Every row gives one point. Each copy is the shape, with its points in the same order, stretched, turned, moved and blurred by noise. Some copies are also mirrored. Which?

Shape (7 x 3)
[[ 17 -41   9]
 [-35  38  -8]
 [ 15  10  17]
 [ 31  14 -18]
 [-27  -9 -20]
 [ 18  44 -14]
 [  8 -24  14]]
Copy 1 (7 x 3)
[[ -8 -29  33]
 [-37  31 -21]
 [  0 -11 -12]
 [ 29   6  14]
 [-40  10  20]
 [ 23  22 -18]
 [-15 -24  23]]
Copy 1 is: mirrored
Copy 2 (7 x 3)
[[ 38  25 -23]
 [-26 -16  19]
 [ 20 -10   8]
 [  7 -24 -27]
 [-20  21  -5]
 [ -6 -44  -4]
 [ 26  14  -8]]
Copy 2 is: mirrored
Copy 3 (7 x 3)
[[ -6 -59  -1]
 [ 10  35  -9]
 [ 23 -18  18]
 [ 39 -30  -9]
 [ -9  -6 -36]
 [ 47   5   1]
 [ -1 -35   3]]
Copy 3 is: only turned
Copy 4 (7 x 3)
[[  0 -26  10]
 [-14  60 -17]
 [-28   3  11]
 [-36   1 -25]
 [  9  27 -21]
 [-47  28 -25]
 [ -4 -11  11]]
Copy 4 is: mirrored

Shape (10 x 4)
[[ -4  -9  26  20]
 [  6  21 -11 -17]
 [ 19  -6  19  14]
 [ 27  -4  -7  -9]
 [ -9  -8  33  21]
 [ -7   1   3 -22]
 [  4 -12  39  11]
 [-20  26 -38  33]
 [-14  48 -37   6]
 [-16 -19  13  -3]]
Copy 1 (10 x 4)
[[-22 -28  13  21]
 [ 23   7  -7  -8]
 [  0 -40  14  11]
 [ 32 -29  -8   1]
 [-30 -28  14  18]
 [  2  -2 -22  -5]
 [-27 -42   9   5]
 [ 23  31  19  51]
 [ 32  45  14  18]
 [-18 -15 -20  18]]
Copy 1 is: only turned
Copy 2 (10 x 4)
[[  5  31  -8  27]
 [  6 -13 -20 -25]
 [  6  18 -17  31]
 [  3 -18 -10  12]
 [ 11  36  -2  25]
 [ 13 -14   0 -16]
 [ 17  25  -4  31]
 [-35  25 -23 -26]
 [-25   4 -38 -57]
 [  6   5  18  14]]
Copy 2 is: only turned
Copy 3 (10 x 4)
[[  8   9  21 -16]
 [-30 -18  -1   8]
 [  5  -5  32  -5]
 [ -6 -20  10  18]
 [  8  15  25 -25]
 [-12 -11 -19  -9]
 [ 14   1  27 -28]
 [-43  31   7  29]
 [-60   5  -1  27]
 [  7  12 -13 -17]]
Copy 3 is: mirrored

Shape (12 x 6)
[[ -3   4 -15  -8  -4 -26]
 [ -8  10   8 -33 -18 -17]
 [ 17  17  -2  -2  13  13]
 [ 19 -28   5  -2 -15  27]
 [ 10  -6  19 -17  18  -1]
 [  9 -37  10   5  -7   7]
 [ 21 -30  -1 -19   0  10]
 [  0 -31  13   9  -4  39]
 [-18  39 -20 -25  35 -15]
 [ -4   1   4 -21 -12 -12]
 [ -3  -5 -18 -33 -17   0]
 [-37  21 -38 -44  19 -17]]
Copy 1 (12 x 6)
[[-20  -1   0   2  -9  -8]
 [-17  27  16  11 -29   7]
 [ 10   8 -17  -6 -18  -2]
 [ 24  18   2  24  -5 -28]
 [  1  33   2  -7   2   9]
 [ 11  16  12  21  11 -21]
 [  7  32   0   5  -3 -30]
 [ 33  19  -9  34   8 -12]
 [-25  12 -44 -19 -15  20]
 [-11  18   9  14 -16   2]
 [-13  22  -8  18 -24 -21]
 [-46  23 -52   2 -17   1]]
Copy 1 is: mirrored
Copy 2 (12 x 6)
[[ 31 -18  14  -1  -1  -5]
 [ 21  -4  34 -14  13   1]
 [  4  -5  -8 -13   4 -24]
 [-16   0 -12 -14  17  20]
 [ 16  19   5   1  18 -15]
 [ -3   8  -9  -2   3  22]
 [ 10   4 -11 -10  31  12]
 [-39  -5  -3   8   9  21]
 [ 22 -31  23  11   8 -52]
 [ 15  -1  23  -8   9   4]
 [  4 -26  19 -19  24   8]
 [ 16 -53  37  10  23 -25]]
Copy 2 is: only turned
Copy 3 (12 x 6)
[[-15 -10  -9  -3 -17  12]
 [-25 -29   0  -1   4  33]
 [ -5  30   6  10  -6   7]
 [ 39  -5  31  -4   8  15]
 [ 13  10 -19  18   4  26]
 [ 45 -13   6   2   3   9]
 [ 30  -1  10  -6  -1  35]
 [ 47   2  21 -10  25  -6]
 [-54  30 -37  -9  -7  10]
 [-10 -20  -1   0   2  24]
 [-15 -19  16 -27   2  32]
 [-60   2 -32 -47   1  23]]
Copy 3 is: mirrored
Copy 4 (12 x 6)
[[-26  19 -34   5  -9  -3]
 [-36   9 -31  -2 -32 -25]
 [ 17   6   8 -19  -3   1]
 [  4 -34 -18  -3 -14   5]
 [ -2  -3  12  -2 -27   7]
 [ -4 -26 -22  15 -20  14]
 [-16 -29 -11  -6 -16  16]
 [ 19 -39   0  12  -6  -4]
 [-17  39  23  -8   8 -15]
 [-26   5 -27   3 -23 -14]
 [-38  -8 -29  -6  -7 -16]
 [-54  27   1   4  16 -27]]
Copy 4 is: mirrored

Shape (11 x 6)
[[ 12   1  16  -9   0  12]
 [ 21 -13  10 -31 -22   1]
 [-16 -12   6  12  -1  10]
 [-14 -39 -19  -4  17 -14]
 [ 16 -30  -1 -25  29 -31]
 [-38  16  14 -12 -15  22]
 [  5  -5  38   2 -24   0]
 [-39  -1   2  14   7 -19]
 [-23  21 -10  12 -15 -26]
 [-11  16 -13 -18  -4  10]
 [-39   2  35  15  18  19]]
Copy 1 (11 x 6)
[[ 10   4  14  -1  -3 -29]
 [  6  15  -9 -24  24 -26]
 [  5 -16  21  -1  -1  13]
 [  6 -35 -40 -24  -4  26]
 [ -5 -29 -57 -41 -20 -27]
 [-27   1  39  25  27   3]
 [ -6   5  44 -28   8 -16]
 [-39 -25  15  -8 -19  17]
 [-48   8  17  -7 -26   5]
 [-13  10  -4  22   4 -13]
 [-15 -34  51  15  -4   0]]
Copy 1 is: only turned
Copy 2 (11 x 6)
[[  7  13 -26 -10   3   2]
 [  5  15 -15 -30 -22  -1]
 [  2 -17 -26  10  10  11]
 [-15 -32   5 -19  -4  27]
 [ -3 -10  19 -50   6  14]
 [ 26 -13 -25  24 -16   2]
 [ 21 -15 -32 -22 -11 -12]
 [  3 -59   7  -4   0   3]
 [ -4 -60   6  -8 -10 -22]
 [  3  -1  -4  14 -12  -3]
 [ 30 -26 -30  14  17  10]]
Copy 2 is: only turned

Shape (14 x 8)
[[-15   6  11  -7  -8  -6  20  19]
 [  8  16  43  -2 -13 -39  -3   1]
 [ -1   3 -16  36   2  13   3  -8]
 [  5  13  -7 -17 -11  34   5   4]
 [-16   7  10 -17   7  -3  -1 -17]
 [-27  -4   7  15  -6   1   9  22]
 [  7  -3   3   9 -12   9  21  -8]
 [ -7  -3   2 -19 -10   4   9 -14]
 [ 15  -6   7  -5  12  -1 -10  -7]
 [  9  -8 -12   4   6 -10  24  -7]
 [ -4   4  -5   9   9  10   9 -10]
 [  1  -5  10   5  -1 -18  15  21]
 [-13  11 -15 -13   7   7   0  -7]
 [ -7   0  -8 -27 -12   5 -14   4]]
Copy 1 (14 x 8)
[[  0   8  10  16 -10  11   3  26]
 [-13   5  23  -1  -7 -18 -33  41]
 [-16 -18 -41   1  11   4  -7   9]
 [  1 -10   1  -8 -16   2  -5 -39]
 [ 12   0  11 -16 -25 -19  16   4]
 [  7   7 -17  30   4   7   1  37]
 [ -9  -2 -10 -12 -10  14 -12   1]
 [  5  14   7 -18 -23   1  12  -8]
 [ 13   0   9 -23  12 -19  -3  -1]
 [ -7   5   3 -21   8  16  17  15]
 [ -1 -13 -12 -13  -7   0   6   3]
 [  2  13   9   9  16  11   1  38]
 [  1  -3   2  -6 -11 -12  23  -9]
 [ 10  22   7   3  -3 -16  15 -12]]
Copy 1 is: mirrored
Copy 2 (14 x 8)
[[-20  -6 -20  -1   7 -14 -36  -1]
 [ 20 -33   4 -22   9  12 -48  -6]
 [ -9  -2  11   2   5 -21  35 -12]
 [-28  27 -26 -34  -5  -4   7   9]
 [-13   5  -4 -11 -22   7 -28   4]
 [-21 -17 -21  11   3 -31 -11   0]
 [ -2   8  -5  -9   8 -13  -2 -17]
 [-11  12 -10 -15 -13   7 -19  -9]
 [ 23   6   6  -1  -7  21   5   5]
 [  6  14  17  15  14   6  -9 -24]
 [ -9  11   4  -1  -7  -7   3  -4]
 [  5 -13  -2  15  19  -5 -24  -8]
 [-28  17  -3  -9 -12   5  -1   0]
 [-24   6 -20 -18 -14  17   0   1]]
Copy 2 is: mirrored
Copy 3 (14 x 8)
[[-10  -9  -9  -6  10 -10 -24 -28]
 [ -7  25   2 -25  30  -3 -60  27]
 [ 20 -28   1   2   4   2  27   1]
 [ -9   5  10 -15 -34  -9  30 -16]
 [ 17  23  16  -3   1  11 -19 -22]
 [  2 -26  -7   5  31  -9  -7 -33]
 [  7 -17   9 -31  -5   0   6  -5]
 [  4   4  17 -21 -10  13  -7 -18]
 [ 13  25   2 -14   5  16   3  13]
 [ 10 -11 -12 -13  -4  18  -7  -4]
 [ 20  -3   4  -3  -5   4   8 -15]
 [ -6  -9 -22  -9  23   1 -24  -5]
 [  7   9   1  14 -16   9   3 -21]
 [-14  11   6   0  -7  15   3  -8]]
Copy 3 is: only turned
